Each row is a point. The points of each table are mixes of a few directions, plus a little noise. Count the directions of each table, and those that both share. Where both have some left over, give the other angles between the two spaces (their principal angles), to ten degrees, smallest first.
(in the rows, 100 means zero)

First (4 x 2):
137 107

83 98

131 107

47 87
Second (6 x 2):
125 105

132 106

87 97

133 107

25 85

98 99
Directions: first 1, second 1, shared 1

First (6 x 4):
96 92 97 105

117 94 95 77

121 104 135 153

94 69 71 69

85 128 129 154

87 114 72 42
Second (8 x 4):
117 16 119 67

106 73 107 89

94 128 93 112

90 148 89 118

99 107 98 102

91 140 92 117

90 148 90 119

113 39 114 75
Directions: first 3, second 1, shared 0; angles 30

First (9 x 6):
95 95 92 104 96 82

103 107 46 70 67 157

144 65 172 72 68 129

132 142 120 133 118 72

116 94 96 98 78 87

80 74 91 77 91 125

70 93 116 109 136 91

102 146 60 126 118 83

61 83 106 109 130 76
Second (9 x 6):
95 96 104 101 103 97

65 64 131 98 122 82

109 110 91 101 93 103

97 95 103 101 102 98

151 151 54 101 66 126

28 26 163 98 147 64

88 89 109 100 106 95

134 136 69 102 76 118

130 130 76 101 81 114
Directions: first 4, second 1, shared 1

First (8 x 9):
65 49 85 79 126 118 123 115 148

89 93 121 117 107 76 84 66 88

108 64 101 111 109 173 153 132 141

127 124 120 158 64 135 98 65 48

91 94 99 98 104 91 94 95 102

108 119 82 80 93 99 98 122 99

89 128 52 50 89 69 78 123 92

120 132 136 105 108 42 75 85 82
Second (8 x 9):
96 137 47 94 48 130 97 95 59

101 138 85 85 76 83 101 91 80

99 44 128 121 140 118 99 112 132

104 81 149 98 143 58 104 102 133

99 60 119 116 128 114 99 109 123

100 132 77 89 72 98 100 94 78

104 68 148 105 147 70 103 105 136

96 140 46 92 46 130 97 94 58
Directions: first 4, second 2, shared 1; angles 30

First (8 x 11):
105 98 107 51 123 58 84 90 62 115 93

100 93 105 111 128 135 129 107 113 89 60

90 147 95 111 95 106 82 95 60 90 112

88 97 115 86 106 106 99 98 94 80 89

80 61 126 66 47 65 67 91 126 79 149

100 72 111 97 127 125 130 107 125 90 59

96 111 106 92 126 112 107 99 80 91 73

140 121 34 183 49 93 103 112 141 166 164
Second (10 x 11):
115 109 65 64 108 121 130 111 143 80 101

60 106 80 96 105 88 110 79 97 112 102

156 97 74 93 108 155 142 104 119 35 123

102 106 148 134 122 73 99 122 62 125 105

136 101 68 74 101 138 129 105 136 58 106

65 81 88 82 56 87 43 70 114 127 72

35 113 107 112 115 55 96 86 74 146 97

72 81 113 110 62 82 44 74 83 128 80

111 108 100 82 107 97 105 126 122 107 95

143 93 156 152 117 103 102 121 52 88 116
Directions: first 4, second 4, shared 0; angles 60, 60, 60, 90

First (11 x 12):
68 102 139 86 98 117 108 78 87 92 77 124

169 70 157 117 106 113 129 126 145 94 132 30

98 94 138 108 124 125 106 83 99 90 97 115

97 111 44 116 123 90 74 97 87 104 106 128

46 119 83 87 102 103 84 74 66 99 73 155

129 90 120 136 158 130 94 89 108 88 119 114

100 98 92 60 17 59 122 136 114 116 94 38

109 102 83 119 130 107 87 94 97 97 110 118

72 104 107 65 47 82 113 106 95 107 79 85

112 98 87 90 71 80 106 121 111 108 105 67

97 111 51 115 125 94 76 96 87 102 106 128
Second (10 x 12):
97 84 61 109 83 89 73 86 84 109 80 120

66 113 195 76 112 136 138 84 101 82 91 108

125 106 39 117 111 79 82 119 106 108 123 91

59 138 144 73 117 116 129 100 98 88 105 110

98 99 56 99 81 80 84 104 92 110 94 103

144 65 63 113 60 73 85 117 113 116 99 61

72 133 184 58 94 115 156 117 117 86 111 69

101 107 111 115 141 120 98 90 98 91 110 121

135 57 48 124 69 79 65 95 96 116 84 94

104 99 99 117 130 114 90 88 96 95 103 121
Directions: first 3, second 4, shared 3

First (11 x 18):
103 153 63 86 110 34 126 117 137 18 50 59 94 160 16 23 88 19

101 82 107 105 100 120 94 96 78 134 112 116 109 76 127 125 110 127

116 91 91 97 110 104 105 99 58 135 102 120 130 70 118 120 124 115

89 50 133 133 100 138 69 112 96 171 67 99 137 65 145 122 65 134

111 134 74 79 100 72 123 96 97 57 116 100 84 122 68 83 125 75

116 113 83 76 98 98 120 82 67 95 156 127 85 89 107 127 150 115

107 116 86 99 108 74 109 109 105 82 71 87 114 114 72 74 97 71

87 83 118 120 100 109 82 112 124 113 62 84 114 104 104 87 62 96

69 90 129 113 83 117 77 98 157 77 96 80 58 127 101 91 56 100

86 67 130 119 93 135 75 99 106 136 102 104 98 83 137 123 77 132

115 113 87 75 95 99 122 80 72 87 161 128 76 89 105 128 150 117
Second (8 x 18):
75 96 26 121 82 120 85 104 92 138 150 85 77 101 161 131 90 122

104 152 101 133 85 141 138 116 158 125 172 97 48 76 99 132 67 132

68 99 49 114 116 72 114 70 84 119 166 49 84 107 111 126 65 116

119 92 168 89 125 64 115 82 103 75 54 82 126 102 46 87 104 71

117 89 135 100 102 94 94 101 108 101 60 93 117 98 91 101 115 81

111 66 125 66 83 122 84 124 81 57 43 135 133 85 75 37 156 103

108 104 110 104 99 100 92 102 105 109 83 106 102 106 109 111 100 88

97 102 87 72 106 86 81 99 68 77 72 151 113 126 108 76 103 89
Directions: first 3, second 5, shared 0; angles 50, 50, 70

First (10 x 20):
151 95 104 35 106 98 97 86 96 75 22 85 135 45 56 148 124 80 125 116

86 79 132 115 82 122 112 86 118 82 105 137 129 126 113 62 121 101 85 48

43 108 143 122 101 94 108 87 127 90 122 99 106 151 117 54 94 95 79 92

142 79 53 97 82 100 104 133 76 107 114 115 80 83 103 111 99 114 94 87

119 79 72 132 56 100 103 101 95 135 135 114 112 96 116 117 129 111 110
 60

136 105 59 100 87 98 90 96 78 123 91 85 95 55 76 154 94 103 129 129

56 123 101 105 109 95 109 102 96 58 102 80 59 125 67 68 8 99 72 183

110 122 106 33 143 56 92 119 101 93 56 44 89 83 87 129 104 77 107 147

87 83 118 130 73 115 108 85 116 106 122 128 127 123 119 77 127 105 94 49

72 125 112 129 160 123 76 106 99 133 129 113 67 113 148 81 103 114 106
 87
Second (10 x 20):
152 51 52 162 10 168 114 69 73 99 118 174 131 62 70 118 92 128 113 59

95 129 118 92 157 91 72 97 108 146 95 76 101 87 134 128 142 92 131 93

74 91 126 91 83 61 115 112 125 97 119 84 113 148 123 74 127 93 79 71

91 110 73 131 94 86 94 110 92 140 140 85 78 104 118 113 95 109 108 108

50 125 103 105 149 77 100 144 101 96 141 79 33 154 132 49 49 108 63 132

95 112 86 116 96 123 97 81 85 83 91 103 87 83 65 107 45 105 104 149

146 75 70 76 71 105 112 117 82 75 83 115 103 76 74 111 92 104 93 97

119 80 122 82 83 113 104 75 111 86 66 115 148 83 86 111 137 91 112 68

84 99 116 99 77 68 110 93 120 104 106 76 122 117 101 102 118 88 99 97

96 128 137 45 185 108 83 104 105 73 41 89 88 84 99 92 95 87 105 127
Directions: first 6, second 6, shared 6

First (10 x 24):
93 72 129 100 97 125 77 106 103 84 101 79 124 71 132 75 91 97 85 78 87
 121 91 78

124 68 124 96 130 104 56 100 86 60 90 83 129 107 112 84 75 67 92 79 74
 144 100 97

99 130 73 118 83 90 103 113 83 99 89 115 67 88 113 105 146 130 101 92 70
 76 95 84

102 69 120 57 126 101 121 82 82 121 95 99 99 131 66 118 94 92 116 125
 139 103 122 125

83 101 88 81 126 82 159 85 110 144 115 117 119 138 45 112 86 74 137 156
 155 76 145 124

114 87 124 77 108 97 71 92 96 80 88 78 113 85 114 92 73 108 79 92 95 115
 75 95

103 144 70 129 72 86 100 106 118 99 104 112 74 97 102 113 104 117 91 94
 90 83 76 105

102 98 112 108 83 113 75 106 108 83 99 87 100 75 128 89 95 113 79 76 84
 110 75 88

84 167 45 146 67 77 120 121 108 110 102 126 71 73 116 95 147 135 104 104
 69 50 94 73

94 64 118 91 106 124 118 92 107 120 117 104 103 135 71 116 89 66 117 104
 137 121 126 130
Second (11 x 24):
115 64 102 73 109 128 107 120 103 110 128 91 104 118 93 99 65 77 106 94
 118 108 93 132

91 159 78 195 92 48 95 51 94 58 62 132 81 96 98 120 131 123 88 101 103
 98 94 70

108 79 109 50 110 119 122 117 120 127 116 94 132 118 103 79 104 86 117
 110 92 99 122 122

101 145 85 187 102 56 88 52 103 47 64 120 106 93 111 104 116 115 81 95
 98 109 90 72

86 87 109 53 87 119 94 126 90 130 109 86 82 81 98 101 104 108 103 103 90
 89 104 93

83 156 78 175 87 56 93 65 84 76 65 127 65 88 92 126 135 128 91 103 101
 90 97 67

110 83 106 108 104 107 79 103 97 81 106 89 102 92 105 98 67 92 88 85 109
 113 79 101

77 108 112 59 83 104 90 118 88 128 92 87 84 67 105 98 129 123 102 109 73
 84 113 72

115 68 102 77 108 122 107 116 105 108 123 93 109 119 95 97 70 79 107 94
 116 107 95 129

93 92 120 60 100 110 96 111 111 111 99 83 125 85 118 74 111 102 102 104
 74 98 112 89

124 58 97 64 111 131 125 124 110 123 138 98 107 140 83 102 67 68 117 101
 128 104 104 151
Directions: first 6, second 4, shared 1; angles 30, 50, 50

First (10 x 32):
130 137 111 97 89 128 97 112 76 120 108 93 79 88 102 96 88 122 123 93 65
 104 87 108 80 115 74 137 122 107 105 103

102 100 129 119 87 125 126 91 135 120 79 93 143 104 64 145 94 120 104 82
 78 101 48 104 99 57 62 86 45 101 61 105

102 78 87 97 91 69 104 97 105 103 123 99 79 121 99 68 116 104 103 96 94
 91 100 88 109 111 104 84 136 73 119 102

115 120 123 101 84 122 118 104 108 119 93 96 108 93 84 125 98 116 115 96
 78 92 74 101 92 95 72 106 116 101 84 106

96 87 91 90 112 77 106 90 107 89 92 106 100 103 95 106 114 83 99 112 126
 87 130 93 110 106 125 83 128 95 105 96

39 78 129 113 48 129 78 158 146 87 121 108 125 91 164 72 103 95 30 124
 95 92 36 92 101 113 67 65 120 92 92 152

59 79 84 99 131 67 122 74 150 68 51 92 169 119 87 169 124 50 107 118 126
 89 104 38 126 23 168 84 48 128 31 44

124 90 99 102 103 90 109 84 88 115 107 102 82 106 70 88 98 119 109 84
 103 100 112 125 100 112 84 87 102 79 121 111

134 107 54 98 108 66 81 92 46 110 147 81 25 131 113 24 101 118 138 76 55
 118 112 84 94 119 115 147 119 84 145 68

100 127 93 82 153 129 58 100 37 68 79 126 88 44 122 109 62 72 71 119 177
 128 195 169 89 149 129 121 66 140 138 119
Second (9 x 32):
75 116 145 127 71 135 84 143 116 115 112 89 85 67 143 62 94 158 56 81 83
 104 89 120 70 146 53 81 148 89 106 122

104 100 110 102 90 106 97 108 97 109 110 104 87 93 103 83 98 116 89 96
 100 98 101 117 94 124 80 90 123 88 117 119

55 124 128 130 94 128 88 133 130 94 84 74 121 78 149 101 98 129 73 87 76
 112 82 73 77 89 99 106 93 124 56 70

137 77 44 63 134 54 120 45 76 84 89 117 114 142 42 143 107 29 155 124
 124 93 116 83 139 50 154 121 47 108 102 81

49 125 117 128 106 121 91 124 134 84 72 68 137 86 148 120 100 111 85 92
 74 115 81 53 84 61 122 118 66 139 36 47

156 72 79 68 95 75 110 72 63 117 130 135 61 117 46 80 100 84 119 110 129
 84 121 149 120 139 79 82 134 59 169 155

146 74 55 63 120 60 117 53 70 96 104 125 94 134 41 120 105 47 143 120
 127 89 118 108 133 82 127 106 78 89 128 109

115 91 82 87 110 85 107 81 90 97 99 108 101 114 79 111 102 78 118 108
 109 96 106 99 113 88 114 105 87 99 106 99

63 121 140 131 80 135 85 141 124 106 100 81 101 69 149 78 95 148 61 82
 78 108 85 99 71 122 71 92 125 105 82 99
Directions: first 6, second 2, shared 1; angles 40

First (10 x 32):
153 95 17 46 109 92 25 139 151 151 113 117 185 100 24 102 47 94 131 125
 140 133 81 136 94 61 86 64 131 180 88 78

90 109 130 136 89 92 154 73 69 73 93 105 54 110 140 92 116 105 94 78 65
 80 102 93 116 120 73 106 79 50 101 120

91 102 117 116 97 99 120 91 86 88 96 98 79 103 117 98 110 103 93 93 87
 92 104 92 104 110 97 106 92 79 101 105

84 105 132 127 93 98 136 81 75 78 93 98 62 102 134 97 118 104 92 85 77
 84 107 89 107 117 93 111 86 63 105 113

151 96 25 54 107 90 35 133 144 147 111 117 176 103 32 100 52 96 129 122
 134 128 80 136 96 67 85 67 126 171 88 82

62 82 111 59 124 136 32 130 131 110 106 62 135 64 71 120 122 86 85 138
 156 121 113 82 66 90 195 125 121 149 110 64

107 102 96 104 97 94 110 95 98 99 100 107 97 104 103 96 94 101 104 96 92
 96 99 104 105 102 84 96 97 94 98 105

78 106 138 131 94 100 144 78 73 71 92 98 56 105 139 97 122 102 87 82 73
 82 108 86 107 121 95 115 81 57 105 114

106 106 104 111 93 92 119 91 91 96 97 108 86 108 109 95 99 104 102 89 87
 94 98 103 108 105 79 95 93 85 99 110

77 102 132 117 99 106 125 87 83 79 95 90 69 99 127 103 122 101 88 94 89
 89 108 85 100 115 111 115 89 71 105 105
Second (8 x 32):
114 65 127 109 69 104 52 60 123 67 88 67 81 150 100 108 129 53 109 77
 106 153 133 46 81 113 120 34 67 134 170 80

105 104 71 103 45 66 133 100 98 79 121 159 147 109 85 59 70 81 97 61 72
 80 84 156 106 88 62 146 106 90 42 121

104 115 96 95 129 100 95 114 95 101 100 101 89 88 100 115 115 109 115
 111 102 76 89 109 107 97 90 103 95 94 93 105

63 99 117 99 129 138 135 108 86 161 93 63 97 59 118 97 56 156 51 148 124
 125 111 75 98 111 152 119 148 84 104 86

105 63 108 115 22 87 94 57 117 71 103 107 121 150 90 68 83 54 84 58 88
 150 122 82 83 106 104 77 89 125 120 93

101 99 101 99 104 103 94 100 100 101 99 95 95 100 103 105 105 100 104
 102 103 102 102 93 100 102 104 93 97 101 107 97

93 141 85 85 175 109 119 150 80 134 100 104 85 44 106 126 106 153 113
 143 107 43 71 130 122 91 90 138 118 71 62 112

118 112 97 95 126 94 78 111 101 86 100 103 84 100 98 121 134 94 130 99
 98 73 90 107 107 94 82 89 79 100 101 104
Directions: first 2, second 3, shared 0; angles 50, 90

First (10 x 32):
135 106 93 118 87 70 81 75 114 116 65 81 121 71 92 64 101 79 100 63 105
 109 96 101 94 73 105 81 114 105 117 80

133 65 93 88 131 108 125 128 80 57 114 130 118 70 84 77 70 64 115 84 95
 71 116 81 94 81 105 132 104 62 113 109

127 102 100 126 91 67 93 88 107 107 74 84 123 65 80 74 96 69 96 66 105
 103 100 92 91 78 97 79 111 109 111 86

113 100 103 117 96 79 100 99 102 101 89 93 113 79 86 88 95 79 97 82 104
 99 103 93 93 89 96 89 106 107 104 94

31 114 117 90 99 131 115 116 98 102 139 108 61 152 117 165 123 143 91
 159 93 107 99 101 109 150 90 104 77 119 69 122

113 73 86 75 114 112 116 122 66 84 116 118 105 106 100 93 54 102 116 105
 110 81 104 114 98 93 97 126 103 74 100 107

128 112 90 86 100 113 65 64 135 114 72 96 99 98 125 73 140 111 101 81 83
 114 90 100 115 83 129 101 104 84 125 87

49 116 105 96 82 107 102 104 89 125 117 87 74 147 113 143 97 143 93 142
 111 113 90 124 104 132 83 88 89 128 72 107

29 117 123 99 103 131 118 116 109 92 141 111 62 141 110 165 138 131 86
 156 87 107 104 87 108 149 92 102 75 119 70 123

142 92 89 105 97 80 88 87 99 104 73 92 124 71 91 61 85 78 107 63 105 98
 99 103 94 69 105 94 115 91 118 83
Second (9 x 32):
77 93 101 133 116 65 64 91 90 134 70 82 131 95 105 90 96 94 101 84 132
 111 92 124 84 86 97 56 93 120 83 102

137 111 86 115 61 65 107 122 91 85 91 82 119 91 94 76 40 81 85 84 96 103
 112 99 84 99 81 102 114 124 121 77

109 104 115 111 67 79 130 81 90 118 101 79 97 74 55 107 85 87 108 105
 123 98 99 99 103 94 77 87 122 110 84 85

94 101 94 104 107 90 89 103 95 110 92 96 100 103 105 98 106 102 95 84 99
 98 92 109 91 98 101 91 94 108 102 105

69 104 104 52 126 153 134 92 106 107 134 129 14 118 92 148 195 136 108
 89 62 65 65 90 112 112 118 127 76 65 96 137

122 100 92 101 96 103 85 116 108 71 97 105 131 108 124 76 64 92 94 114
 94 112 123 93 101 104 105 115 104 100 117 87

97 102 89 119 99 68 82 107 89 115 81 86 113 101 105 89 87 94 91 73 106
 102 91 116 79 92 95 79 94 121 103 100

145 106 95 87 71 113 116 120 108 52 115 106 112 101 108 81 52 89 95 125
 80 106 128 78 111 112 99 140 118 91 126 79

53 83 126 77 156 161 94 68 119 110 116 132 86 112 113 129 174 125 125
 145 107 104 98 94 135 105 131 105 85 61 68 125
Directions: first 4, second 4, shared 1; angles 60, 70, 90

First (10 x 32):
86 99 102 119 96 112 87 88 94 118 108 99 90 114 89 99 104 107 87 106 100
 98 111 86 84 104 93 118 112 109 104 91

109 108 112 126 84 105 131 103 102 103 100 71 70 78 91 112 103 81 104
 133 140 104 73 102 123 102 116 120 83 100 99 97

116 104 92 92 109 98 127 109 98 94 94 106 128 94 114 92 93 84 90 96 99
 98 94 110 100 100 91 79 101 92 97 109

82 92 98 132 93 101 76 102 76 131 104 86 99 108 89 88 109 100 84 110 106
 84 104 90 80 93 86 124 128 101 105 98

108 92 98 93 105 109 91 98 111 111 108 101 106 90 93 102 108 101 93 100
 101 94 89 109 104 88 112 100 92 112 103 109

72 124 118 64 102 126 101 52 136 57 110 145 53 151 96 130 84 149 123 78
 58 143 159 65 93 150 104 92 75 116 102 55

88 93 100 129 95 114 85 91 91 130 112 90 95 105 84 94 110 98 77 113 107
 90 100 89 83 97 94 124 116 113 105 95

103 106 96 85 106 80 110 113 91 78 84 110 117 105 119 94 89 97 113 84 89
 103 109 104 101 104 86 78 104 81 94 104

118 111 94 90 111 104 144 103 104 88 96 111 128 97 118 95 87 79 83 101
 102 103 98 105 100 111 88 75 94 94 97 104

118 75 91 72 102 53 48 140 96 95 82 84 116 63 108 96 114 104 144 78 101
 82 68 140 131 49 127 88 95 82 96 139
Second (9 x 32):
105 110 114 109 85 93 123 105 106 83 94 81 66 84 100 116 98 93 125 117
 125 111 83 101 129 105 116 109 77 92 96 95

102 104 105 103 94 97 109 103 103 93 97 92 86 93 100 106 99 97 111 107
 111 105 93 101 114 102 107 104 91 97 98 98

97 93 92 95 110 105 84 97 97 112 104 114 122 111 101 90 102 104 84 88 84
 92 111 99 81 97 90 94 115 105 102 104

86 70 64 77 143 122 34 84 84 149 120 155 195 147 103 56 107 120 30 52 27
 67 149 95 20 86 55 76 162 122 110 116

104 110 113 108 85 92 122 105 105 83 93 81 68 84 99 115 97 93 124 116
 125 112 84 101 127 104 115 108 79 92 97 95

101 102 102 101 98 99 101 100 101 99 100 98 96 99 100 101 100 99 101 102
 101 101 98 100 102 101 101 101 98 99 100 100

105 109 112 108 86 91 123 105 105 83 93 82 68 84 99 114 98 93 124 116
 125 112 84 102 127 105 115 109 79 92 96 95

98 96 93 97 107 104 90 98 98 108 103 109 115 108 101 93 101 104 89 92 88
 94 108 99 88 98 92 96 111 104 102 103

102 104 107 104 92 96 112 103 103 90 97 90 82 91 100 108 99 96 113 109
 113 106 91 100 115 102 108 105 89 96 99 97
Directions: first 5, second 1, shared 1

First (8 x 32):
83 114 93 65 44 77 111 120 76 93 75 131 79 101 105 133 149 99 107 125 76
 169 67 113 62 118 75 62 98 57 150 112

73 114 119 102 84 95 106 94 102 97 106 104 94 101 91 81 102 107 87 78
 108 103 119 90 82 106 73 104 96 106 93 121

169 64 53 97 145 115 84 114 97 107 86 88 117 96 121 145 90 82 133 154 82
 85 56 124 149 83 171 94 110 88 114 46

99 102 95 90 86 94 102 107 93 98 92 109 95 100 103 112 114 99 104 110 92
 119 88 105 91 104 96 88 100 87 116 101

97 96 120 135 141 118 94 77 124 105 128 73 116 101 89 56 56 106 84 60
 129 37 144 80 123 87 104 139 99 145 47 103

47 128 136 102 65 89 113 90 102 94 111 110 87 103 84 66 108 114 75 59
 113 112 134 81 62 113 45 104 93 109 89 141

152 72 66 100 137 112 87 109 99 106 91 89 114 97 116 132 90 87 124 139
 88 85 69 117 139 86 155 98 107 94 108 59

79 109 118 109 97 100 103 90 107 99 111 97 99 101 91 76 92 107 86 75 112
 89 124 88 92 102 81 111 97 115 83 116
Second (9 x 32):
68 110 110 91 94 91 114 98 118 115 104 113 96 105 100 99 108 107 96 83
 88 115 106 90 85 114 60 97 90 86 110 118

27 127 109 83 74 79 116 103 97 121 88 121 81 104 98 115 140 91 94 72 90
 150 120 59 64 139 36 67 91 55 154 158

188 70 79 123 125 124 71 102 78 68 101 70 118 94 100 94 66 95 110 140
 123 48 77 141 144 57 195 125 121 148 53 39

61 115 111 90 91 89 116 97 116 116 102 114 94 104 100 99 113 104 96 80
 88 121 109 85 83 118 54 92 90 81 115 124

82 106 118 94 108 92 121 90 146 118 121 117 104 104 103 84 85 127 96 81
 78 97 101 109 93 101 53 120 82 102 80 97

108 98 81 104 89 105 80 111 51 85 74 86 92 96 96 120 122 71 102 116 120
 108 102 85 100 105 141 73 118 92 129 111

86 104 100 97 94 96 101 102 95 103 96 103 96 101 100 105 113 93 99 95 99
 113 105 89 91 109 90 89 98 88 116 114

104 98 112 101 111 100 111 92 136 106 121 106 109 102 104 83 79 122 98
 92 88 85 95 118 105 91 80 123 89 114 71 85

174 75 78 119 116 122 69 105 66 69 94 71 111 94 99 101 79 86 108 139 125
 61 83 128 135 67 191 111 123 136 72 56
Directions: first 2, second 2, shared 0; angles 30, 60

First (8 x 32):
100 96 123 103 72 104 65 73 63 118 86 108 153 143 124 76 80 66 103 136
 99 138 109 164 58 63 138 87 72 143 140 118

117 81 88 108 64 154 116 126 121 91 99 72 63 97 102 127 85 99 107 89 68
 102 84 158 101 111 85 147 89 120 118 72

96 89 96 107 120 69 86 101 146 93 102 89 97 74 93 82 132 97 104 81 95 96
 122 46 114 101 124 112 100 52 92 117

85 128 97 82 137 72 139 111 74 96 107 121 68 79 74 118 103 145 82 84 133
 56 79 26 138 137 40 59 142 78 42 89

104 64 73 133 128 97 53 130 150 62 108 59 115 85 105 96 138 117 106 69
 62 81 128 34 96 113 114 156 92 70 108 64

83 153 82 95 140 77 97 74 88 121 112 138 124 99 87 109 121 93 111 119
 129 115 113 81 84 97 128 81 103 94 88 120

76 134 121 90 72 88 107 92 56 138 73 107 81 110 81 104 86 91 93 115 116
 116 84 128 95 114 94 73 95 119 87 118

139 53 122 82 67 138 138 93 103 81 112 107 99 114 134 88 56 93 94 107 98
 96 80 164 114 64 77 86 107 124 125 103
Second (11 x 32):
100 86 81 104 121 90 104 111 98 81 103 108 121 102 87 93 116 121 88 93
 89 90 108 58 105 87 88 100 105 91 94 92

104 136 71 98 135 111 115 68 110 111 127 146 129 103 99 113 113 84 120
 123 116 130 114 124 78 77 133 96 96 104 109 116

117 92 93 106 133 137 154 54 105 92 137 161 124 116 113 96 85 109 102
 119 109 143 99 150 92 76 72 65 100 114 103 87

98 67 102 105 39 111 50 155 31 87 55 50 133 147 98 98 81 108 76 106 55
 76 90 114 73 83 92 133 80 160 134 74

90 109 90 97 129 62 98 109 134 95 104 94 82 65 82 97 132 110 100 77 109
 77 112 24 126 116 108 103 116 49 73 114

97 110 93 98 114 89 100 98 113 101 105 104 97 88 94 101 113 99 104 96
 106 97 106 79 105 103 109 101 105 83 92 108

102 138 112 93 136 100 139 46 159 124 137 137 59 60 112 107 104 78 129
 101 146 128 103 120 119 123 115 72 114 58 77 127

113 72 63 111 104 138 105 106 40 73 103 133 185 163 96 97 89 121 81 130
 64 122 104 137 57 40 83 103 80 166 137 68

96 138 99 93 87 105 82 90 99 126 98 98 97 99 106 116 98 67 121 116 113
 112 101 139 80 102 143 113 91 113 114 120

94 70 126 101 70 82 83 134 96 90 74 53 69 91 98 89 94 115 82 75 87 66 89
 64 124 125 73 106 106 88 88 89

88 84 170 94 31 77 70 132 116 118 60 16 5 65 115 94 75 88 96 65 107 59
 74 92 141 169 83 107 109 75 80 105
Directions: first 6, second 4, shared 2; angles 40, 40
